Rows are points. The window is the flat piece filled in between its corners: a triangle in 3 columns, a solid with four corners in 4, and so on. A path goes straight from each point to the next, and from the last back to the first. After which points does the path pass through the window?
In the rows, zero is written as 128.

Window (4 x 4):
[[125 156 109 113]
 [126  62  83 157]
 [148 145 131 110]
 [ 95  95 117 128]]
Path:
(1): [125 158 110  92]
(2): [118 169 125 116]
(3): [ 98 102 114 162]
(4): [101  89 104 109]
(5): [111  55  97 133]
(6): [103  69 108 167]
(7): [127 137 124 128]
(8): [149 121 117  74]
(9): [139  87 102 123]
(10): [130 116 124 163]
(11): [112 140 125 153]
(12): [145 119  85  91]
Through the window after points: 7, 11

Window (6 x 6):
[[129 138 182 120 121 142]
 [122 105 126 164 145 152]
 [115 130 139 148 174 133]
 [172 174 143 118 125 161]
 [107 122 151  67 102  98]
 [ 64 154 150  93  64  95]]
Path:
(1): [144 117 141 152 102 122]
(2): [148 155 171 103  95  86]
(3): [ 74 132 146  80 137 157]
(4): [101 143 141 112 169 180]
(5): [160 127 153 141 150 134]
(6): [140 151 151 125 118 127]
(7): [112 159 148 104 135 173]
(8): [118 136 143  89 158 174]
(9): [147 134 152 133 120 125]
(10): [112 152 158 102 107  97]
(11): [ 75 148 162  67 135 147]
(12): [120 131 137 132 169 179]
(13): [149 121 153 155 160 124]
(14): [153 150 152 153 114 127]
(15): [124 156 148 107 145 183]
(16): [ 89 124 137  98 129 166]
Through the window after points: 6

Window (9 x 9):
[[ 92 119 109 161 156 135 120 104 136]
 [164 127 188 130  56 181 118 120 168]
 [181 125 143 117 154 157 115 150 116]
 [122 141 160 101 136 175 125 138  72]
 [152 164 140 148 147 183 124 133 114]
 [ 82 184 125 141 109 125  90 139 179]
 [166 154 103 123  91 151 136 175 169]
 [ 93 100 172 177 101  92 121 112  86]
 [104  88 119 197 151 151 103 144 144]]
Path:
(1): [127 131 161 153 145 162 161 160 150]
(2): [147 130 116 129  89 156  69 147 101]
(3): [142 151 113 128  99 185  73 144  82]
(4): [141 122 153 130 149 144 133 132 131]
(5): [124 124 151 153 147 164 138 155 136]
(6): [138 139 108 165 126 159  86 117 118]
(7): [143 110 137 150  95 165  87 108  88]
(8): [105 134 165 150 131 124 138 135 113]
(9): [140 136 151 139 135 153 141 140 142]
(10): [129 160 112 121  94 140  68 124 109]
(11): [127 121 126 151 102 165  87 120 121]
(12): [136 132 180 143 129 131 172 160 147]
Through the window after points: 3, 5, 7, 11

Window (12 x 12):
[[139  91 122 170 128  88 131  87 154  97 101  88]
 [ 94 118  66 194 128  79 147 135  93 152 107 108]
 [176  94 164 107 133  86 128 136 125 127 125 132]
 [163 141 120 141 107 154 140 128  75 164  39 126]
 [ 95 140 183 127 117 170 123  98  98 172 122  74]
 [161 116 118 157 146 142 179 114  95  45 137 137]
 [131 164 130 108 143 141 124  79  76  95 167 140]
 [145 117 140 103  75 174 192  66 115 121 147 142]
 [126 178  94 169 138 124  93 132  99 135 204 116]
 [127 102 169 162 116 169 116  74  70 165 111 104]
 [109 129  52 151 167 131 112 137 135 120 136 154]
 [104 120 129 125  96  96  69 150 132 118 164 141]]
Path:
(1): [122 115 103 136 116 128 126 114  96 139 127 105]
(2): [124 144 144 167 115 119 149 118 115 135 107 145]
(3): [130 135 155 173 117 111 119 107 107 143 115 147]
(4): [148 106 125 104 114 154 135 106  84 126 130  68]
(5): [146  88  93 126 123 113 117 101 115 101 145  78]
(6): [132 126 132 168 131 109 134 104 131 117 112 122]
(7): [118 188 119 186 166 121 119 122 140 151 145 181]
(8): [130  98  76 123 117 134 116 126  91  96 159  88]
(9): [152  91 104 113 114 134 123 115  96 123 130 109]
(10): [113 159 138 157 122 130 141 100 122 125 122 142]
(11): [110 159 161 156 131 139 123 113 116 150 123 148]
(12): [138 112 119 125 121 143 122 115  87 138 134 109]
Through the window after points: 1, 5, 7, 9

Window (14 x 14):
[[157 120 160 107 115  88 121  93 151 117 101 106 133 111]
 [169 110 116 111 129  66 116  90 168 130 149  91  70 119]
 [151 147  99 174 200  65 212 182 164 137 143 100 112 104]
 [118 173 183 102 100 139 131  88 150 152 161 135 157 134]
 [128 160 162 141 139  93 147 107  77 134 127 114  85 168]
 [109 110 167 159 154  98 103 158 100 129 148 127  94 132]
 [141 124 110 112 111 162 152  99 162 122 115 130 139  97]
 [202 122 118  76 145 117 114 106 134 127 138 111 102  89]
 [143  89 125 129 114 125 131 173 148 164 110  90 132 121]
 [210 131 116 208 161 141 139 102 157 174 135 137 156  81]
 [166  90 107 124  54 155 128 144 181  58 162  65 207 151]
 [149 150  88 141 117  88 116 160 159 132  82 106 123 118]
 [166 130  95 124 124  43 124  56 101 124 140 130 144 146]
 [138 164  79 111 158 123 136  85 134 141  89  74 145  88]]
Path:
(1): [131 135 138 145  77  88 152 123 107 123 142 110 126  89]
(2): [136 146 131 137 117  85 136 118 105 136 132  98 122 108]
(3): [164 107 127 134 175 137 136 120 166 134 119 128 115 171]
(4): [171 130 110 130 181 126 124 114 156 131 106 142 125 170]
(5): [129 132 130 142  94  90 134 138 116 133 132  93 135  93]
(6): [155 129 129 145 108 106 136 135 144 131 139 104 118 112]
(7): [161 112 134 125 139 105 124 125 150 134 134 124 135 149]
(8): [153 138 119 116 148 118 130 121 150 128 122 103 130 132]
(9): [148 126 136 135  88 109 140 120 125 140 130  95 109  72]
(10): [156 138 115 139  96  95 127 118 115 111 151 102 129  61]
(11): [159  98 117 121 169 114 131 129 193 154 121 117 140 158]
(12): [153 117 124 130 144 108 114 117 137 116 137 109 136 158]
Through the window after points: 2, 12

Window (14 x 14):
[[137 119  90 130 119  81  92 146 179 141 159  78 137 143]
 [121  84 131 176  76 106 115 128 108 124 137  82 101 113]
 [114 161  70 133 132  99 143 142 113 108 110 145 135  77]
 [123 130 128 114  91 116 150 133 168  93  80 212 140 131]
 [ 95 121 175 174 121  91 104 104 104 179 147 154 142 145]
 [117 103 141 105 101 159 100 125 134 177 186  78 113  48]
 [160 120 140 144 175 143 130 138 149 101 149 161 143  72]
 [140 141 162 141 114 115 175 177 163 166 162 109 106  84]
 [130  93 114 110 106 111 128 119 101 146 154 142 115 122]
 [107  91 161 123 102 113 114 161  99 183 122 109 155 135]
 [101 144 170 133 131 139  96 134  94 152 175 105 127 127]
 [118 125 146 102 121  73 111 166 157 123 216 201 143  65]
 [156 110 165 116  77  95 152 124 148 127 132 122 152 109]
 [ 89 118 129 138 155  97 120 100 108 102 102 131  99 107]]
Path:
(1): [ 76  98 136 133 119 131 160 123 158 122 137  87 158 139]
(2): [ 71 112 143 121 134 157 159 136 109 130 159 109 111 115]
(3): [141 123 138 142 103 101  89 129 125 151 152 117 131  98]
(4): [162 150 143 111 118 110 100 129 115 130 117 145 113 111]
(5): [ 96 112 107 138 115 103 142 136 131 131 148 142 141 106]
(6): [ 95  97 151 132 123 131 182 127 149 140 140 120 130  97]
(7): [155 150 135 140 101  90  83 157  93 142 150 148 108  97]
(8): [169 138 131 142  98  82  85 146  84 147 139 151  98  78]
Through the window after points: 2, 4, 8

Window (14 x 14):
[[113 173 105 137  95 113  65 116 184 131  86 154  89  96]
 [102 117 156 108 174 108 116 170  97 169 127 113 162 109]
 [153 144  88 130 112 126 147 106 129 130  38 111  89 103]
 [163 183 121 107 164 130 146 142 132 145 154  77 141 173]
 [172 105  71 104 188 108 102 180 130 122 111  99 139  96]
 [132 158 156 122  99 127 120 113 138 100  95 108 157 109]
 [158 129 103 159 151 107 151 137 140 153 148 137 164 121]
 [181 156 147  87 117 152 173 168 167 117 121 119 140 197]
 [ 88 144 150 152 144 105 120 148  94 127 164  98 112 200]
 [158  94 131 111 114 178 133 130 169 131 149  91 147 138]
 [117 123 140 186 192 102 138 106 160 134 148 132  94 143]
 [149 145  95 171 183 141 122 117  89 130  65 154  88 118]
 [201 105 116 110 133  91 128  70 115 143 152 165 106 154]
 [ 74 137  81 132 180 137 132 133 160 118 105 112 158  94]]
Path:
(1): [145 129 112 144 167 130 105 117 131 141 106 125 132 149]
(2): [160 145 107 155 155 117 112 147 154 152 123 104 173 177]
(3): [116 126 149  99 148 145 148 125 117 108 145 141  91 106]
(4): [124 141 104 121 130 135 148 124 110 128 137 120  84  86]
(5): [159 139 149 156 166 113 111 126 167 123  82 121 166 180]
(6): [109 132 108 142 166 113 130 138 145 128  96 117 166 140]
(7): [122 152 100 126 149 154 131 123 124 128 171 117  77  91]
(8): [139 143 121 132 147 130 142 137 125 125 120 133 114 114]
Through the window after points: 4, 6
